Every row gives one point. The points of each table are mixes of a few directions, plus a little noise. Count the directions of each table, and those that both share. Where both have some left over, give the other angles between the two spaces (their principal angles), to ten degrees, smallest first.

First (6 x 2):
[[ 0.14 -0.60]
 [-0.28  1.21]
 [ 0.30 -1.24]
 [-0.50  2.00]
 [-0.60  2.35]
 [ 0.89 -3.66]]
Second:
[[ 1.02 -4.08]
 [-0.04  0.13]
 [-0.70  2.80]
 [-0.26  1.02]
 [-0.25  0.97]
 [ 0.45 -1.82]
 [-0.25  0.99]]
Directions: first 1, second 1, shared 1

First (8 x 4):
[[ 0.48 -0.39  1.35 -0.82]
 [-0.77  0.61 -2.11  1.30]
 [ 1.30 -0.99  3.47 -2.15]
 [ 1.09 -0.85  2.94 -1.84]
 [ 0.50 -0.39  1.41 -0.87]
 [-0.90  0.73 -2.49  1.58]
 [-0.62  0.47 -1.59  0.99]
 [-1.09  0.85 -2.96  1.82]]
Second:
[[-0.05  0.55 -1.39  0.35]
 [ 1.74  0.41  0.36 -2.04]
 [-0.74 -1.41  2.90  0.24]
 [-2.54 -0.10 -1.75  3.22]
 [ 1.59  0.56 -0.13 -1.77]]
Directions: first 1, second 2, shared 1

First:
[[ 0.10  0.66 -3.51  1.68  3.04 -1.49]
 [-0.19 -1.69  2.65 -1.77 -3.70  1.13]
 [ 0.10  0.78 -0.40  0.54  1.24 -0.17]
 [ 0.53 -0.14  1.80 -0.38 -0.55  0.74]
 [ 2.18 -2.84  1.58 -0.25 -1.16  0.54]
 [-0.71  1.80 -1.77  0.91  2.11 -0.69]
 [ 1.09 -0.27  0.90  0.29  0.61  0.30]
 [-3.13  1.68 -1.22 -0.96 -1.56 -0.31]]
Second, 8 rows:
[[-2.14  2.21 -2.83 -1.03  0.79 -0.82]
 [ 1.82 -3.13  0.25  0.72 -0.84 -0.15]
 [-0.24  2.91 -0.99 -0.80  2.73 -0.07]
 [-0.48  0.27  0.48 -1.25 -0.92  0.36]
 [ 0.69 -2.20  1.94  3.15 -1.23  0.09]
 [-1.65  2.31 -0.79 -2.08  0.09  0.11]
 [ 2.67 -2.97  1.42  1.87 -0.01  0.16]
 [-0.66  0.61  0.54 -0.58 -0.61  0.29]]
Directions: first 3, second 4, shared 3

First, 8 rows:
[[-0.08 -0.88 -0.31 -1.35 -1.77  1.00  1.97  1.10  0.15]
 [-0.61 -0.24  0.07 -0.88  1.59  0.28  1.70  0.60  2.74]
 [-0.38  0.85  0.06 -0.77 -2.29  2.90  0.81  1.67  1.18]
 [ 0.07 -0.19 -0.07 -0.10 -0.16 -0.09  0.17 -0.01 -0.23]
 [ 0.91  0.21  0.18  2.54  2.36 -3.69 -3.73 -2.92 -3.27]
 [ 0.72 -1.81 -0.64 -0.78 -2.50 -0.81  1.01 -0.01 -3.00]
 [-0.94  2.53  0.76  0.79  2.11  1.92 -1.16  0.52  3.78]
 [ 0.36 -0.43 -0.07  0.56  0.63 -1.54 -0.79 -0.96 -1.36]]
Second:
[[ 1.46 -0.87 -1.44 -0.80  1.81  1.50 -0.46  3.09 -1.31]
 [ 0.63 -0.36 -0.65 -0.30  0.81  0.67 -0.18  1.36 -0.62]
 [-3.60  2.07  3.52  1.85 -4.38 -3.74  1.07 -7.52  3.26]
 [ 0.39 -0.24 -0.39 -0.20  0.49  0.41 -0.15  0.77 -0.33]
 [-0.99  0.58  0.93  0.53 -1.24 -1.03  0.27 -2.09  0.87]
 [ 0.10 -0.07 -0.13 -0.02  0.13  0.11 -0.04  0.25 -0.09]
 [ 0.48 -0.30 -0.47 -0.25  0.59  0.59 -0.17  1.05 -0.45]
 [ 1.07 -0.62 -1.03 -0.57  1.30  1.06 -0.31  2.20 -0.95]
 [ 0.42 -0.21 -0.36 -0.20  0.51  0.42 -0.12  0.82 -0.37]]
Directions: first 3, second 1, shared 0; angles 80

First (10 x 11):
[[-1.17 -0.24  1.75  0.55 -3.36 -1.57 -0.33 -1.99  0.25  4.89 -1.38]
 [-0.17 -0.03  0.25  0.07 -0.47 -0.22 -0.04 -0.29  0.03  0.69 -0.20]
 [-0.51 -0.10  0.77  0.25 -1.49 -0.70 -0.15 -0.88  0.11  2.18 -0.62]
 [ 0.91  0.19 -1.38 -0.43  2.64  1.24  0.27  1.57 -0.19 -3.85  1.08]
 [ 1.03  0.20 -1.55 -0.48  2.97  1.39  0.31  1.76 -0.22 -4.33  1.21]
 [-0.72 -0.15  1.10  0.35 -2.11 -0.98 -0.21 -1.25  0.16  3.07 -0.86]
 [-0.40 -0.07  0.60  0.19 -1.17 -0.55 -0.12 -0.69  0.09  1.70 -0.48]
 [ 0.96  0.19 -1.44 -0.45  2.75  1.29  0.28  1.63 -0.22 -3.99  1.12]
 [-0.96 -0.20  1.45  0.46 -2.78 -1.29 -0.28 -1.65  0.21  4.05 -1.13]
 [ 1.05  0.21 -1.58 -0.49  3.02  1.41  0.31  1.79 -0.23 -4.39  1.23]]
Second (9 x 11):
[[-0.23  1.75 -0.74  1.07  1.55  2.62  0.45  1.22  2.06  2.01 -0.57]
 [ 1.73 -1.34  1.11 -0.07 -2.78  1.17 -1.10 -0.46 -1.75 -1.10  0.79]
 [ 0.35 -0.65 -1.73  3.61  1.20  0.27 -0.16  0.38  3.09 -2.32 -2.83]
 [ 0.84 -1.43  1.18 -0.50 -1.89 -3.62 -0.36 -2.77  0.71  0.87  2.55]
 [ 1.09 -1.05  0.13 -0.04 -0.38  0.35 -0.30 -0.37 -0.75 -2.69  1.84]
 [ 0.76  0.71  0.36 -2.29 -0.13 -0.10 -0.22  0.83 -1.32  1.43  0.22]
 [ 0.62  0.71  0.72 -1.91 -1.17 -1.73 -0.46 -0.02 -0.17  4.01 -1.08]
 [-1.98  1.50 -0.56 -2.01  2.99 -0.37  1.38  0.76 -0.82 -0.13  1.63]
 [-3.15 -0.17 -0.54  2.14  0.59  1.40  0.74  0.41 -1.07 -2.03 -2.55]]
Directions: first 1, second 6, shared 1

First:
[[-3.69 -1.45  0.40 -2.75  1.88  3.22 -2.58 -0.17 -4.51  2.65  0.73  4.56]
 [-1.86 -0.67 -1.76  0.59  0.47  0.49 -0.12 -0.57  0.28 -1.26  1.38  0.71]
 [ 0.90 -1.20  2.27  0.13 -0.27 -0.84  1.24  0.69  1.60  0.92  0.54 -0.91]
 [ 0.75  0.63 -1.85  1.99 -0.74 -1.41  1.20 -0.42  2.54 -2.58  0.40 -2.04]
 [ 1.72  0.73  0.31  0.70 -0.74 -1.15  0.81  0.20  1.30 -0.51 -0.68 -1.65]
 [ 2.95  1.43  0.37  1.14 -1.26 -1.90  1.25  0.29  2.00 -0.90 -1.32 -2.75]
 [ 0.27  0.97 -0.60 -0.28 -0.06  0.25 -0.63 -0.17 -0.98 -0.05 -0.88  0.19]
 [-0.21  0.52 -1.73  0.93 -0.18 -0.31  0.16 -0.47  0.71 -1.60  0.23 -0.53]
 [-0.84 -0.95  2.58 -2.46  0.89  1.65 -1.34  0.61 -2.95  3.33 -0.41  2.43]]
Second, 9 rows:
[[ 1.13 -1.39  0.46 -0.73  0.27  0.96  2.29 -0.66  1.10  1.51 -2.60  0.76]
 [ 1.91 -3.38  0.35 -2.37  1.36  1.85  4.82  0.54 -0.87  1.72 -3.06 -0.67]
 [ 0.47 -0.32 -0.90  0.38 -0.92  3.43  0.55 -1.20  1.77 -2.44 -1.89  0.54]
 [-0.61 -0.08 -0.24  0.76 -1.06  1.04 -1.10 -0.69  1.04 -0.37 -0.48  0.53]
 [ 0.37  0.61 -0.76  0.19 -0.13  1.50  0.21 -0.38  0.56 -2.24 -0.27  0.03]
 [ 0.38  0.52  0.17 -0.83  1.41 -1.92  0.77  1.36 -1.97  0.05  1.79 -1.14]
 [-1.44  4.38  0.19  2.14 -0.42 -4.03 -4.60 -0.21  0.57 -0.91  3.73  0.88]
 [-1.59 -0.62  0.16  0.40 -0.65 -1.08 -1.97  0.79 -1.46  1.19  1.72 -0.74]
 [-0.64  0.17  0.48  0.12  0.08 -1.87 -0.98  0.54 -0.82  1.37  1.25 -0.17]]
Directions: first 3, second 4, shared 0; angles 40, 60, 90
